Each row of a before or after table is a point. The points were changed in one or more steps. Then noise was added and the rows were shuffled. The steps act on columns, c1 being the first. Write out the steps. A step turns or swaps two columns, mirrors them in a line or flattens them onto one, adds a multiple of one to another, or multiplies or shifts one. Angles are multiples of 10 degrees, from the lower column toward the higher: turns from -170 to 170, lines from 10 to 170 but not 90. Use the fewest steps. Two steps may share a column if one is a turn and the other turns, adds or multiplies; they go together, in the order done. Otherwise the lowest column goes first.

Before, 8 rows:
[[  1.0   3.0   2.0]
 [ -1.2  -2.9  -1.3]
 [  0.0   2.4  -2.5]
 [  1.6  -2.0   0.0]
 [ -2.4 -10.8  -2.7]
 [  2.6   2.2  -0.2]
 [ -1.4  -2.7   2.1]
 [ -1.3   0.8  -3.1]]
After:
[[  2.6   2.4  -7.0]
 [ -1.0   0.8  -8.0]
 [-13.7 -11.7  -6.6]
 [ -4.1  -2.5  -3.2]
 [  4.9   2.2  -0.9]
 [  4.2   2.2   4.3]
 [ -4.3  -2.3   5.4]
 [ -0.8  -1.7  -1.0]]
Steps: add 1 times c2 to c1; multiply c3 by 2.5

Before (14 x 6):
[[-1.3 -0.1  4.1 -7.7  1.5 -0.2]
 [-5.2  8.5  0.4 -1.7 -4.6  5.1]
 [-5.3  4.0  1.4 -2.1 -2.2  5.8]
 [ 1.1 -1.6 -0.1 -5.0 -1.1  0.1]
 [-4.0  1.1  0.9 -2.2 -5.3  1.8]
 [ 0.9  1.5  2.1  4.0 -3.2  3.1]
 [-5.4  4.9  0.6 -5.9 -3.4  1.2]
 [-1.1  1.2 -2.2 -1.4  2.0 -3.9]
 [ 2.8  0.2 -0.3  0.2 -2.1  3.5]
 [ 0.2 -2.0 -0.2  2.4  3.0 -0.8]
 [ 1.5 -2.7 -3.7  1.2  0.9  0.6]
 [-0.4 -1.7 -5.6 -4.3  2.6 -2.5]
 [-1.7 -1.3 -1.8  3.0 -1.0  1.7]
 [ 0.8  2.0  1.8  2.3  1.6  2.7]]
After (14 x 6):
[[  4.8   0.0  -0.8   0.7   0.5   3.9]
 [ -2.0   0.0  -3.4  -6.8   3.5   3.0]
 [ -3.2   0.0  -2.1  -6.3  -1.0   5.7]
 [  3.0   0.1  -0.6 -14.9   1.1   0.6]
 [  1.5  -0.1   6.0 -12.9   1.3  -2.3]
 [  0.5   0.1   0.8   9.0   1.1   2.1]
 [  0.9   0.0   3.0  -4.4   0.6  -3.7]
 [  3.5   0.0   3.7   3.5   0.8   1.0]
 [  1.0   0.1  -2.7 -23.2  -3.1  -1.3]
 [  2.3   0.1   1.6   7.0  -2.1  -1.4]
 [ -3.1  -0.1  -2.3 -17.8   2.3   2.0]
 [  2.8   0.0  -3.2  12.0   0.5   3.4]
 [ -3.2  -0.1  -2.8  -5.0   1.7   6.1]
 [  2.7  -0.1  -0.8   6.9  -3.1   1.9]]
Steps: shift c1 by 2.0; multiply c2 by 0; turn c3 and c5 by -150 degrees; turn c5 and c6 by 20 degrees; multiply c4 by 3

Before, 8 rows:
[[  3.3   3.5  -1.4   1.9  -1.6  -0.1  -7.5  -0.6   1.8  -0.5  -0.2]
 [ -4.7   1.0  -0.8  -7.7 -11.4  -1.9   5.9   4.1  -3.0   4.1  -4.0]
 [ -3.0  -1.8  -5.3   6.6  -3.8  -0.8  -4.1   4.8   2.6   0.3  -0.3]
 [ -3.7   0.7   3.5   1.0   2.1   2.2  -7.9  -1.5  -4.9  -5.5  -0.9]
 [ -6.5  -0.2  -3.0 -11.0 -12.6   3.3   4.2   1.5   0.7  -1.7  -4.8]
 [ -1.2   3.6  -4.6   6.0   0.5   5.9  -5.1  -0.1  -1.1   2.0  -1.0]
 [  4.8   0.4   6.9   3.8   2.4   5.2  -3.6  -3.1  -3.8  -8.4  -4.3]
 [ -2.7   1.2   0.6   3.7  -1.6  -1.6   0.0  -5.1   2.0  -0.8   0.1]]
After, 8 rows:
[[ -4.7   4.5  -4.9   5.5  -1.0  -5.8  -1.6   3.1   0.5   3.7  -0.7]
 [ -8.2   1.0   4.0   0.7   0.5  -1.7  -1.1   2.7  -7.0   1.8  -0.6]
 [ -4.3   4.0  -1.7   1.6  -1.8  -0.4  -6.4  -0.1  -0.9   1.3  -0.2]
 [ -5.2  -1.9  -5.4   6.9  -0.5  -1.5  -0.2  -5.2   2.5  -3.8  -0.5]
 [ -1.4   0.4   1.0   3.1  -4.4   4.1   3.3   3.3   0.5  -0.4   0.7]
 [  3.3   0.6  -1.2  -8.1  -8.2  -0.3   6.8  -4.7   1.7   4.7  -4.4]
 [ -0.6   0.7   7.2   4.6  -1.2  -2.5  -6.1   4.6  -8.8  -0.7  -4.4]
 [  0.1  -0.6  -2.7 -11.6 -13.1  -3.8   7.9   0.5  -1.8  -1.1  -5.5]]
Steps: turn c1 and c7 by -60 degrees; add -0.7 times c2 to c9; turn c9 and c10 by -60 degrees; turn c6 and c8 by 150 degrees; add -0.7 times c8 to c5
